Each point is reached from the start by the listed moves, each made once or not at all, plus a little noise. Is the number of moves made odd or even? Then give how often each move was made.
In the rows, 128 means zero.

Moves:
(1): [187 160 107]
(2): [119 166 152]
(3): [160 106 171]
Start: [105 147 109]
Points:
[130 163 179] -> even (0, 1, 1)
[188 195 157] -> odd (1, 1, 1)
[155 215 111] -> even (1, 1, 0)
[137 125 154] -> odd (0, 0, 1)

Moves:
(1): [174 139 145 121 145 138 138 115 135 117 128]
(2): [121 181 116 123  98 148 153 128 118 120 118]
(3): [107 141 177 135 119 117 126 115 130 123 139]
(4): [133 134 124 206 133 152 146 122 142 154 140]
(5): [111 156 127 125 202 119 153 138 146 143 130]
(6): [111 109 142 127 132 169 145 106 109 121 128]
(7): [128 103 125 127 111  97 173 116 142 134 131]
(8): [129 121 143 126 121 127 135 193 129 110 134]
(9): [127 125 130 120 118 141 121 122 184 131 113]
(10): [133 135 139 115 119 133 134 150 118 188 147]
(11): [126 140 107 123 123 139 121 126 145 110 178]
Start: [146 132 116 144 107 109 126  88 155 135  99]
Points:
[ 89 135 158 134 146 122 199  45 249 126 153] -> even (0, 0, 1, 0, 1, 1, 1, 0, 1, 0, 1)
[112 245 153 202 130 148 200 165 187 182 189] -> odd (0, 1, 1, 1, 1, 0, 0, 1, 0, 1, 1)
[171 133 128 122 108 188 135  48 215  98 140] -> even (1, 0, 0, 0, 0, 1, 0, 0, 1, 0, 1)

Moves:
(1): [160 126 139 134 125 135 143 119 136 128 137 116 133 120 156 124 138 148
 124 125 128 120 149]
(2): [127 152 144 116 125 130 129 112 128 133 144 134 125 122 122 147 137 109
 129 137 126 132 139]
(3): [128 102 176 127 133 134 104 138 123 114 123 139 126 119 120 110 128 131
 125 135 110 132 126]
(4): [123 144 134 157 124 109 128 143 127 124 132 124 139 137 125 113 137 125
 134 126 113 122 121]
(5): [130 134 125 131 150 120 121 130 117 118 130 122 122 133 127 140 125 139
 131 139 125 125 123]
(6): [142 122 133 133 126 152 132 130 119 138 129 137 150 126 130 140 114 128
 151 127 117 122 126]
(7): [122 123 137 124 134 120 156 128 128 115 116 131 132 125 128 133 133 129
 118 119 125 118 124]
(8): [125 139 130 102 124 128 115 156 120 133 138 122 127 152 146 115 126 130
 127 123 133 112 130]
(9): [110 138 129 128 138 134 116 124 169 107 128 149 130 126 121 131 136 130
 136 115 145 108 137]
(10): [123 123 133 137 132 123 130 141 149 154 120 131 123 131 140 134 113 134
 127 126 133 120 127]
(11): [113 119 127 128 135 115 125 121 129 128 161 129 144 127 134 131 126 141
 123 128 137 126 122]
(12): [146 132 120 118 133 118 125 140 132 129 135 173 130 123 145 125 132 117
 125 127 130 127 114]
(13): [143 135 119 114 123 105 113 131 143 131 106 119 168 126 115 131 151 129
 122 122 123 140 132]
(14): [120 121 141 127 132 130 130 103 123 129 128 126 134 163 129 122 124 131
 123 139 127 118 131]
(15): [117 128 119 134 142 138 113 110 117 119 116 102 132 117 165 127 126 110
 126 118 136 130 122]
(16): [138 110 137 136 106 114 126 139 134 122 119 122 129 146 136 168 137 129
 129 152 138 152 134]
(17): [120 115 130 132 145 127 139 135 117 140 131 133 139 138 147 125 162 114
 129 125 111 153 139]
(18): [114 135 135 133 119 137 123 121 118 128 121 140 127 134 133 127 131 153
 124 116 125 134 130]
(19): [135 120 127 122 121 117 127 123 130 124 126 127 116 133 132 128 126 121
 156 112 124 127 129]
(20): [119 133 133 119 120 127 136 134 131 126 119 126 131 119 139 125 130 131
 144 149 138 125 117]
Start: [160 110 124 126 135 141 131 113 108 146 125 139 138 136 134 129 106 123
 135 115 114 131 138]
Points:
[182 168 162 113 162 121 137 136  79 148 117 152 229 143 248 136 185 120
 155 104  82 125 143] -> odd (1, 1, 0, 1, 1, 1, 1, 1, 0, 0, 0, 1, 1, 0, 1, 0, 1, 1, 0, 1)
[201 129 168 146 108  96 132  90 134 145 121 112 203 179 148 167 161 129
 126 153 105 144 175] -> even (1, 1, 0, 1, 0, 0, 0, 0, 0, 0, 0, 0, 1, 1, 0, 1, 0, 0, 0, 0)
[151 103 211 125 152 102  76 191 139 151  94 207 226 216 196 146 158 152
 171 145  91 131 133] -> even (0, 0, 1, 1, 1, 1, 0, 1, 1, 1, 0, 1, 1, 1, 0, 1, 1, 1, 0, 1)
[159  81 190  77 121 101 116 182 102 132  84 192 197 169 194 139 185 132
 127 128  97 170 133] -> odd (0, 0, 1, 0, 0, 0, 1, 1, 0, 0, 0, 1, 1, 0, 0, 1, 1, 1, 0, 1)
[170  83 200 160 164 126  98 114 127 111  90 120 234 166 205 150 175 128
 175 150  93 140 156] -> even (1, 0, 1, 1, 1, 1, 0, 0, 1, 0, 0, 0, 1, 1, 1, 1, 1, 0, 0, 1)
[139 149 109 112 156  90  68 137 147 120 145 162 212 148 185 105 146 107
 130  77 139 100 122] -> odd (0, 0, 0, 1, 0, 0, 0, 1, 1, 0, 1, 1, 1, 0, 1, 0, 0, 0, 0, 0)
[147 120 148 117 128 108 114 150 124 186 132 129 229 197 168 121 105 147
 158 128 113  90 122] -> even (0, 0, 0, 1, 0, 1, 0, 1, 0, 1, 1, 0, 1, 1, 0, 0, 0, 0, 0, 1)
[153 159 142  90 159  65  78 117 144 125 173 183 193 195 151 132 145 115
 162 107 116  89 134] -> even (0, 1, 0, 1, 1, 0, 0, 1, 1, 0, 1, 1, 1, 1, 0, 0, 0, 0, 1, 0)
[144 134 168 156 194 136 134  90 142 156 167 177 200 152 249 152 146 113
 175 131 120  97 140] -> odd (1, 1, 0, 1, 1, 1, 0, 0, 1, 1, 1, 1, 0, 1, 1, 0, 1, 0, 0, 1)
[205  55 198 116 136  87 145 140 116 110  77 122 182 137 183 162 184 137
 161 137  81 169 159] -> odd (1, 0, 1, 0, 1, 0, 1, 0, 0, 0, 0, 0, 1, 0, 0, 1, 1, 0, 1, 1)
